Each row of a before or after table is a point. The points were changed in one or more steps. Then noise was added and the rows were shuffled. The steps act on columns, c1 being the first. Write out the steps. A step turns or swaps two columns, mirrors them in a line or flattens them onto one, adds a multiple of one to another, or multiplies or shifts one. Angles are multiples of 10 degrees, from the lower column toward the higher: turns from -170 to 170, lines from 10 to 170 but not 90. Use the fewest steps. Two steps may share a column if one is a turn and the other turns, adds or multiplies; they go together, in the order done. Otherwise the lowest column goes first.
In the rows, 128 means zero.

Before:
[[131 170 113]
 [ 90 145 163]
 [110  97 168]
 [103 131 123]
 [154  82 169]
 [133 182 108]
 [167 151 117]
 [ 68 137 206]
 [ 80 197 141]
 [173 119  94]
 [174  94 145]
 [ 68 172 157]]
After (12 x 3):
[[ 82  82 114]
 [115 117 184]
 [125 136  32]
 [155 173  67]
 [138 182 148]
 [157 198  87]
 [104 152 160]
 [152 132 116]
 [135 171 142]
 [116  98  86]
 [133 145  75]
 [ 82  93 143]]
Steps: turn c1 and c3 by 140 degrees

Before, 13 rows:
[[121 198 117 160 144 162]
 [118 113  64 191 106  87]
 [180 176 152  87 120 177]
 [135 185  76 172 188 158]
 [ 85 148 136  94  80 155]
 [156 148 155 145 144 195]
 [126 119  98 180 108  94]
 [168 136 131 104 137 214]
 [144  95  92 157  49  38]
 [119 105 100  94 103 131]
 [ 87 137 114 108  58 183]
 [148 106  27 146  43  97]
 [150 152  96 113 164 159]]
After:
[[149 147 100 153 162 167]
 [165 152  87 135 136 179]
 [ 89 164 121 150  84 139]
 [ 89 144  96 138  58 167]
 [124 160 115 106 104 145]
 [118  62 119 114 105 134]
 [174 172 116 175 120 147]
 [133  85  92 183 189 172]
 [157 110 108 147 145 155]
 [145 101 154  95  49  92]
 [123  95 108 197 143 156]
 [145 110 103 111  44 157]
 [125  73 134 120 113 122]]
Steps: turn c2 and c4 by 90 degrees; flatten c3 and c6 onto the line at 130 degrees

Before (10 x 8):
[[134 160 171 127 114 157 163 147]
 [176 105 121  98 200 122 105 119]
 [136 105 127  67 112 151  67 175]
 [183  91 110  54 116 108  76 182]
 [138  89  65 145 179 107 110  96]
 [165 132  66  82 154 107  77 112]
 [177 120 221  86  70 122 105 163]
 [103 150 196  97 105 132 111 145]
 [109 166 157 149 146 111 128 163]
 [ 96 140 136 121 164 103 176 119]]
After (10 x 8):
[[101 147 196  95 108 132 161 117]
 [136  91  66 144 180 110 111 176]
 [165 131  64  82 151 108 151 179]
 [182 103 122  98 199 122 139 156]
 [131 163 169 125 118 156 122  83]
 [135 104 125  69 111 148 222 114]
 [ 94 141 137 120 159 102  78 106]
 [108 163 156 146 145 109 166  88]
 [181  88 110  54 114 109 219  95]
 [178 118 217  87  70 120 184 101]]
Steps: multiply c8 by 1.6; turn c7 and c8 by -140 degrees

Before (14 x 11):
[[107 150  68 123 125 117 171 168 130 147  90]
 [147  95  67 162 135 147 143  89 172 119 132]
 [150  88 147  91 183 105 165  90 142 159  83]
 [ 92 112 127 159 165 134 148 156 104 163 104]
 [126 112 131 128 184 101 150  92 118 119 154]
 [140 127 100 172 140  91 104 160 101 107  82]
 [ 78 147  94 157 154 159 158 110 136 135 126]
 [109  83 107  97 142 152 122 149 167 154 138]
 [ 91 144 108  91 149 152 147 107 104  98 130]
 [156  95 144 109 199 128 127 132 127 130 110]
 [113 143  75 106 156 147 113 140 158 106 151]
 [131 134 119  97 122 162 136 129 177 138 154]
 [137 132 136  97 154 110  94  90 156 120 117]
 [114  93 139 164 152  98 164 167 179 127  99]]
After:
[[138 127  52 171 131  90 100 161  74 107  83]
 [149  94 125 161 140 147 139  91 214 119 132]
 [113  90  81 165 162  98 155 168 230 128  97]
 [137 133 194  98 141 107  90  89 187 117 117]
 [148  89 200  90 192 108 143  89 157 157  83]
 [112 145  57 107 151 147 106 137 187 107 150]
 [ 93 111  85 157 169 134 133 152  80 161 106]
 [128 111 186 128 187  98 128  91 109 119 151]
 [110  83  75  98 139 154 115 151 209 154 139]
 [109 149   6 125 140 117 171 169 134 149  91]
 [129 134 115  96 124 162 137 128 226 138 154]
 [ 89 142 143  90 156 151 138 106  81  99 132]
 [ 78 146 124 157 160 163 147 111 142 137 124]
 [155  94 137 111 195 126 104 132 127 130 109]]
Steps: add -1.5 times c8 to c3; turn c5 and c7 by -20 degrees; multiply c9 by 2

Before:
[[180 138 151 128  55 166 116 101 160 160 243 131]
 [154 108 141 108 102  92 125 164 124  87 164 183]
 [119 165 127 117 149 107 168 118 128 134 142 190]
 [151 133 150 109  97 100  95 125 137 107 122 215]
 [131  90 196 136  80 137 139 134 162  99 124 173]
 [ 23 191 125  69 117  80 167  99 104 147 169 155]
 [ 94 150  86  92  55 174 182  96 206 187 182  97]
 [160  74 151 127  94 114 123 123 102 120 133 203]]
After, 8 rows:
[[157  76 149 125 130 104 121 121 100 118 132 204]
 [180 137 149 128 127 148 116 101 158 158 241 128]
 [150 105 142 109 129  84 124 162 125  87 166 182]
 [131  88 198 137 126 137 137 134 161 100 121 171]
 [152 133 144 109 125  95  93 124 136 108 123 217]
 [121 168 138 116 127 108 166 120 128 133 144 192]
 [ 96 149 103  90 131 185 179  95 205 188 181  96]
 [ 20 191 134  70 127 108 167 100 108 147 173 157]]
Steps: add -0.3 times c1 to c6; add 0.3 times c7 to c3; multiply c5 by 0

Before:
[[123 119 141 122 126 113 111 155 136 106 142 138 106 150 116 127 124 139]
 [138 116 132 141 128 127 121 127 114 106 128 110 110 117 125 124 136 116]
 [140 121 136 126 128 144 104 117 123 125 114 111 121 108 109 132 130 122]
 [145 125 120 137 132 140 137 132 137 120 108 168 115 130 154 144 107 141]
 [132 120 128 119 137 112 118 137 147 119 125 133 102 160 126 113 140 141]
 [126 131 131 109 139  96 130 126 122 107 135 147 105 148  92 111 125 147]
 [130 128 154 123 141 130 126 126 133 113 126 116 111 108 133 136 132 115]
 [153 122 115 156 138 166 143 129 157 136 122 150 146 134 130 141 130 130]
 [150 140 147 127 135 134 122 126 130 114 112 122 148 127 133 107 124 110]
 [125 125 147 136 131 112 116 122 123 111 108 108 130 118 127 143 130 118]
 [146 115 120 134 121 153 144 135 123 145 117 162 125 127 147 162 132 124]]
After, 11 rows:
[[ 99 107 114 141 132 166 143 129  89 135 122 194 147 136 130 140 130 128]
 [108 127 128 150 132 111 118 138 128 160 124 144 102 121 126 113 142 141]
 [135 129 131 132 133  97 130 127 147 148 134 184 104 107  92 112 125 145]
 [126 131 146 119 129 112 117 122 123 120 108  69 131 110 128 143 130 118]
 [127 127 154 135 132 129 126 127 128 108 126  94 111 113 133 135 132 114]
 [ 90 116 120 120 125 152 144 136 125 127 118 232 124 145 146 162 133 124]
 [135 102 147 131 131 132 122 127 127 128 112 110 147 113 134 106 125 110]
 [116 136 140 139 128 113 112 155 128 149 141 158 106 106 116 128 124 139]
 [ 97 122 133 111 127 126 121 130 124 118 128  74 111 106 126 123 136 115]
 [110 112 120 132 130 140 137 132 116 131 109 247 115 120 156 145 107 139]
 [108 118 136 125 130 144 104 118 132 107 114  77 121 125 110 132 130 123]]
Steps: turn c1 and c2 by -110 degrees; multiply c1 by 2; turn c4 and c9 by -120 degrees; multiply c5 by 0.4; swap c10 and c14; multiply c12 by 3
